Each point is reached from the start by the listed moves, each made once or not at all, plus a little noise. Is the number of moves made odd or even? Then give how often each move was made.

Moves:
(1): [ 4.6 -3.7  0.0]
(2): [-0.6  2.5 -5.8]
(3): [ 0.8  6.6 -0.3]
Start: [1.1 1.1 2.7]
Points:
[ 5.8  6.4 -3.4] => odd (1, 1, 1)
[ 1.5 10.2 -3.3] => even (0, 1, 1)
[2.0 7.6 2.3] => odd (0, 0, 1)
[ 0.5  3.4 -3.0] => odd (0, 1, 0)

Moves:
(1): [ 1.6  3.3 -0.2  0.8  3.8 -1.9  1.4 -1.7 -2.7  2.7 -2.9 -1.0  0.4]
(2): [ 0.9  4.2  4.7  2.0  0.2  0.2 -1.4 -2.0  3.6 -2.1 -0.9  5.1  2.2]
(3): [-2.0  4.1  2.5 -5.3  0.2  0.8 -3.1  3.5  3.3  0.1 -2.2 -5.9 -2.1]
(4): [ 4.9 -2.3  0.4 -1.5  2.3 -0.5 -0.7  0.4  0.9 -0.9 -3.2 -1.1 -0.3]
(5): [-0.2  4.6 -0.1  0.7  0.7 -2.4  1.4  0.9  0.6 -2.1  2.9  6.0 -5.8]
(6): [-2.7  0.5 -1.4  0.8 -2.0  1.4  1.6 -0.3 -0.7 -5.1 -5.4 -0.8 -1.5]
(7): [ 3.9  1.5 -1.9  0.1 -2.4  0.2  3.9 -1.4 -1.7  3.3  0.7  2.5 -0.5]
(8): [-0.6 -0.1 -1.8  0.1 -2.4 -5.2  0.7 -0.2  2.8 -1.1 -1.9 -2.2  0.7]
(9): [ 0.8  0.1 -1.6 -2.8 -3.2  1.7 -1.9  3.8 -1.8 -2.9  2.8 -2.7  4.0]
(10): [ 0.4  0.1  0.0  0.5  0.9  3.4 -0.2 -7.8  2.1 -3.7 -1.4 -4.8 -2.2]
(11): [ 0.8  0.7  4.7  0.1  0.4 -1.4 -2.5  1.1 -1.3 -5.0  2.2 -3.0  1.1]
(12): [ 4.9 -0.1 -0.9  5.9 -1.0 -0.1  1.6  6.2  0.6  1.0  0.4 -1.0 -0.2]
Start: [-1.7  1.3  5.4 -0.9 -1.8  1.4  2.2  0.8  0.8  2.7 -0.2 -1.0 -0.3]
Points:
[  0.8   8.2   9.9  -5.8   1.4  -2.5  -0.8  -4.2   4.7 -10.6 -14.5 -20.2
  -4.3] => odd (1, 0, 1, 1, 0, 1, 0, 1, 0, 1, 1, 0)
[  8.1  11.6   9.9   0.4   1.5  -4.8   1.5   7.1   9.9   2.9 -10.6  -6.6
   0.0] => even (1, 1, 1, 1, 0, 0, 0, 1, 0, 0, 0, 1)
[ 9.3  7.9  6.3  3.3 -6.2  3.1  4.7  3.5 -0.3 -6.6  7.2 -3.5 -3.9] => even (0, 0, 0, 0, 1, 0, 1, 0, 1, 1, 1, 1)
[  6.6  11.2  15.2   1.9   2.7  -0.1  -1.5   8.0   5.1  -6.5 -11.7  -8.3
   0.1] => odd (1, 1, 1, 1, 0, 1, 0, 0, 0, 0, 1, 1)

Moves:
(1): [ 1.7  2.0  0.6 -1.6 -0.5 -1.5  0.5  1.0  2.3  0.3 -1.4 -0.9 -3.3 -1.5
  3.6 -1.1  4.0 -2.7  0.3 -1.8 -1.1  2.0  1.9  0.6  2.3  2.2]
(2): [ 1.7  1.0  0.7 -3.4  2.1  0.9  1.0 -0.4  2.9  1.1 -0.6 -0.9 -1.7 -0.6
  0.4 -1.5 -2.6  1.4  2.1  3.6  1.7 -0.6 -2.4  3.3 -0.3  0.9]
(3): [ 2.4  0.8  2.0  0.6  0.6 -1.8 -0.6  3.0  0.7 -3.1  0.6  0.1  0.2 -0.6
  1.7  5.4 -2.0  1.7 -4.2  0.1 -4.1 -3.2  1.5 -2.7 -1.7  0.8]
(4): [ 0.0  0.2 -4.3 -0.5  0.7 -0.4  2.2 -3.9 -2.4  0.7 -4.3  1.2 -0.6 -0.3
 -1.2 -0.7  0.3  1.5  1.7 -1.7  2.2 -0.4 -0.6 -3.8  3.4  5.0]
(5): [-1.3  2.3  0.5 -2.6 -0.1  0.8 -0.6  3.4  0.4 -2.1  1.8  0.9  2.8  1.3
 -0.3  0.1  0.8  3.0  0.7  1.3 -4.2  1.4  1.7  0.0 -2.9 -1.2]
(6): [-2.7  0.8  0.9 -0.3 -1.2 -1.3  1.6 -2.9  0.4 -1.3 -0.4  0.3 -0.8 -0.8
  0.1 -2.6 -0.9  0.1  0.2 -3.9  1.0  1.6 -0.2  2.2  2.3  4.1]
(7): [ 4.0 -0.4  3.0  2.7  2.4 -2.2  0.0 -1.2 -1.0 -0.5 -1.5  2.7 -4.3  1.7
  1.6 -5.6 -0.1  0.2  0.6 -2.6 -2.1 -2.8 -2.0 -0.4 -3.4  2.7]
(8): [-0.9  0.9  3.5 -3.7  3.0  1.3 -6.0  3.9 -1.4  2.6 -1.6  0.8 -4.3  1.2
  2.1  4.8  2.8 -1.0  0.3  0.0  0.5  1.8 -0.9 -0.6  0.5  0.9]
(9): [-0.1  0.7  0.1 -0.3  2.1 -2.0 -0.1  0.9 -0.7  0.2  2.0  1.1  0.3 -0.6
 -2.2 -0.8  1.6 -0.9 -1.0 -0.4  0.3  2.8 -2.7  2.7  0.0 -0.5]
(10): [ 0.0 -1.2  0.1  2.5 -0.2  0.9  1.7 -1.2 -1.0 -1.7 -2.2  1.4  0.2 -3.6
  2.1  1.6 -2.6 -2.1  2.5 -2.4  3.1  1.2 -0.9  1.0  0.7 -0.9]
(11): [ 0.0 -1.2  0.8  0.7  2.8  1.5 -3.6  0.8  2.0  2.2  1.7  1.9  3.0 -2.2
  1.8 -0.6  0.7  3.3 -1.8  1.2 -1.6 -2.4  1.6 -1.6  2.1  1.1]
(12): [ 0.3  1.5 -0.9 -1.1  0.3 -2.4  0.1  0.1 -2.6  1.4 -0.6  2.3 -0.4  1.0
 -1.3  1.4 -2.1 -3.1 -2.2  1.0  0.5 -1.5  2.5  3.1 -0.3  3.3]
(13): [ 0.3 -2.1 -1.7  0.8 -1.1 -0.6  0.4  1.7  0.8  0.3 -2.3 -5.6  0.6 -0.6
  1.3  0.3  1.2  0.9  0.1  0.7 -1.6  3.1  1.3 -0.7 -0.8 -2.2]
(14): [ 2.0 -2.0 -0.6 -2.0  0.1  0.0 -1.3  0.5 -1.3  0.0  0.2 -3.5  0.3  1.9
 -0.2  1.8  1.0  0.6 -0.1 -1.8 -4.0 -2.0  0.0 -0.7 -1.0 -3.4]
(15): [-0.9 -1.6  2.3  0.2 -2.7  0.6  1.6 -1.1 -1.6  1.6  0.1  4.0  0.2 -2.4
 -1.1  1.2  0.7  3.4  1.0  0.7 -0.1  0.3 -1.1  0.3 -0.9  0.4]
(16): [-1.0 -2.3 -0.2 -1.3  1.3 -1.1 -0.4  1.7 -1.5  1.5  1.4 -1.0  0.2  1.2
  0.7 -0.6 -0.3 -0.6 -2.6 -0.6 -0.6  0.6 -2.6 -1.1 -0.9  0.0]
(17): [ 1.9 -0.1 -0.2 -4.5  0.5  1.9 -3.5 -2.0 -1.9 -1.5  1.5 -0.7 -1.4 -4.7
 -2.4 -2.1 -2.5  1.0 -1.3 -0.6  5.7  2.6 -0.1 -0.3 -2.1  2.8]
(18): [ 6.4 -0.3  2.6  0.3  1.4  5.8  0.8 -0.9  1.2 -1.2  1.9 -0.8  1.1  2.2
  0.3  2.5  1.7  1.8 -0.8  0.5 -0.7  0.7  2.3 -3.0  0.8 -0.9]
(19): [-1.2  0.0  0.9 -1.2  0.8  1.3  2.8  0.5 -1.6 -0.9 -2.6  0.0 -1.9  0.8
 -2.5 -4.3  2.4 -4.2  1.0  2.1  0.1 -1.5  0.5 -2.2  1.3  2.1]
(20): [ 2.9  0.7 -1.2  0.9 -0.8  0.1  3.5  3.1 -2.0 -0.5 -2.7 -0.9 -3.4 -0.1
  3.9  0.2  0.9  3.8 -1.4 -0.8  4.1 -2.7  0.0  0.0  0.9  1.9]
(21): [ 0.5  1.7 -1.6  0.3  1.2  1.5  1.7  3.5 -0.3  1.0  1.5 -3.5  2.4 -3.2
 -2.5  2.1  1.8  0.3  2.1 -2.1 -1.6  0.1  0.6 -0.9 -3.1 -0.5]
(22): [ 0.1  0.9  1.5  0.5  0.7 -1.1 -0.1 -2.6 -2.0  0.7  0.1 -0.4 -1.9 -1.6
  0.9 -0.4 -1.5  0.4  2.8 -0.3 -0.1  0.0  2.7 -1.6  0.0 -0.1]
(23): [ 1.2 -1.6  1.3  1.7 -0.4 -0.5  1.3  3.6 -0.6 -2.1  5.7 -1.6  3.3  2.4
 -1.1  0.5  2.0 -1.4  1.1  0.3  0.0  1.4  1.4 -0.5 -0.3 -0.4]
(24): [ 0.6 -0.5  0.6  0.8  0.0  0.1 -1.1  3.6 -1.1  0.3  1.1 -0.8  0.5  2.3
  1.8  0.1 -3.0  0.8  0.4  2.6 -2.4  0.8 -0.3 -1.4  1.3 -0.1]
Start: [ 1.3  2.8 -2.2  0.2 -1.0  2.8 -1.6  2.0 -3.2 -1.9 -1.3 -1.0  0.8  0.0
 -0.4 -2.1 -5.0 -4.2 -3.2 -1.6 -2.9 -1.7  2.5  0.5  0.2 -0.5]
Points:
[ 11.3   0.1   3.9  -3.2   6.2  -3.4  -5.7  22.6  -9.3  -5.4   2.1  -7.8
  -3.6   7.0   7.3   3.4   3.0   1.8  -9.6  -5.5 -14.4  -1.5   0.1  -3.1
  -9.0  -2.2] => even (0, 0, 1, 0, 1, 0, 1, 1, 1, 0, 0, 0, 1, 1, 0, 1, 0, 0, 0, 1, 0, 0, 1, 0)
[16.7  1.1 -0.2  1.5  3.4  0.7 10.2  6.5 -7.5 -3.4 -7.0 -5.8 -7.8  3.4
 11.3 -7.4 -6.4 -4.0 -0.6 -6.7  1.3  1.2  2.9 -0.4  5.7 15.4] => odd (1, 1, 0, 1, 0, 1, 1, 0, 0, 1, 0, 1, 1, 0, 0, 1, 0, 1, 0, 1, 0, 0, 1, 1)
[ 14.6   6.5   5.0  -6.7   6.0  11.7  -0.5  19.5 -13.1  -5.4  -0.9   2.7
  -0.6  -7.4   4.1   8.9   1.2   1.7  -3.7  -1.0  -3.0  -1.0  13.2 -11.7
   2.4  16.2] => even (1, 0, 1, 1, 1, 0, 0, 1, 0, 1, 1, 1, 0, 0, 1, 0, 1, 1, 1, 1, 1, 0, 1, 1)
[  9.5  10.4   5.5  -8.4   2.1  -2.9  -3.9   6.7 -15.4  -3.7  -8.5   7.1
 -15.4  -4.4   9.3  -1.5  -7.4   5.0  -4.4  -7.3  -3.3  -1.7   7.4  -4.1
  -0.3  22.1] => odd (1, 0, 1, 1, 1, 1, 1, 1, 0, 0, 0, 1, 0, 0, 1, 0, 1, 0, 0, 1, 0, 1, 0, 1)
[  8.4   2.7   5.6   4.2   3.6  -1.0   5.8  12.1 -12.0 -10.7  -0.2  -0.1
  -4.5   1.5   6.4  -5.4  -5.7  -3.0  -2.6  -4.3  -6.4  -7.2   4.7  -7.1
  -6.2   4.5] => odd (0, 0, 1, 0, 1, 0, 1, 0, 0, 1, 0, 0, 0, 0, 0, 1, 0, 0, 1, 1, 0, 1, 1, 0)
[ 16.6  -0.3   0.6   1.5  -0.4  10.5   2.1  14.4  -8.3  -1.7   2.7  -6.0
   3.6 -10.7   5.8   4.4  -2.2   2.0  -2.8  -2.7   1.2   4.1  11.6  -3.1
   1.0   6.3] => even (1, 0, 0, 0, 0, 0, 0, 0, 0, 1, 1, 1, 1, 0, 1, 0, 1, 1, 0, 1, 1, 0, 1, 1)
[12.4  1.5  3.3 -3.8  3.2 11.9  0.0 16.0 -3.8 -0.3 -4.2 -2.4 -0.6 -2.5
 13.1  5.1  2.3  8.2  3.0  2.3 -3.1  5.4  6.5 -6.3  6.4  6.1] => odd (1, 1, 0, 1, 1, 0, 0, 1, 0, 1, 1, 0, 1, 0, 1, 0, 0, 1, 0, 1, 0, 0, 1, 1)
[ 3.6 -0.5 -0.6 -6.9  6.9  1.9  0.8  8.1 -9.0  6.7  0.2 -6.4  2.0 -6.0
 -5.3 -3.2 -2.0 -2.5 -1.9  2.8 -9.3 -2.6  3.0  0.5 -4.0  0.8] => odd (0, 1, 0, 0, 0, 0, 0, 0, 1, 0, 1, 1, 1, 1, 1, 1, 0, 0, 1, 0, 1, 1, 0, 0)
[  7.4   4.0   5.2  -8.0   4.8   3.6  -6.0  15.9  -9.4  -9.7   2.0 -11.1
  -2.2  -0.6  -2.9  -1.4   1.4  -3.1  -2.5  -8.3 -13.2   0.4   6.1  -6.4
 -10.7   5.3] => odd (0, 0, 1, 0, 1, 1, 1, 1, 0, 0, 0, 0, 1, 1, 0, 0, 1, 0, 1, 0, 1, 0, 1, 0)
[ 17.2   5.2   5.0  -4.2  10.2   8.7   0.3  11.8  -2.4  -4.8 -14.5  -0.7
 -10.6  -2.2  14.0  -0.7   3.1   3.2  -2.0  -1.9  -6.5  -5.1   6.4  -9.6
   3.0  11.5] => odd (1, 1, 1, 1, 1, 0, 1, 1, 0, 1, 1, 0, 1, 0, 0, 0, 0, 1, 1, 1, 0, 0, 0, 0)
[  4.7   2.4   5.2  -3.7  -1.8  -0.1   2.2  -4.0  -7.9  -4.0  -8.1  -1.9
 -12.1  -8.6   0.9 -16.5  -1.4  -4.8   2.0  -7.3  -0.9   3.3   5.2  -1.6
  -0.8  11.7] => even (1, 0, 0, 0, 0, 1, 1, 0, 0, 0, 0, 0, 1, 0, 1, 0, 1, 0, 1, 0, 0, 1, 0, 0)
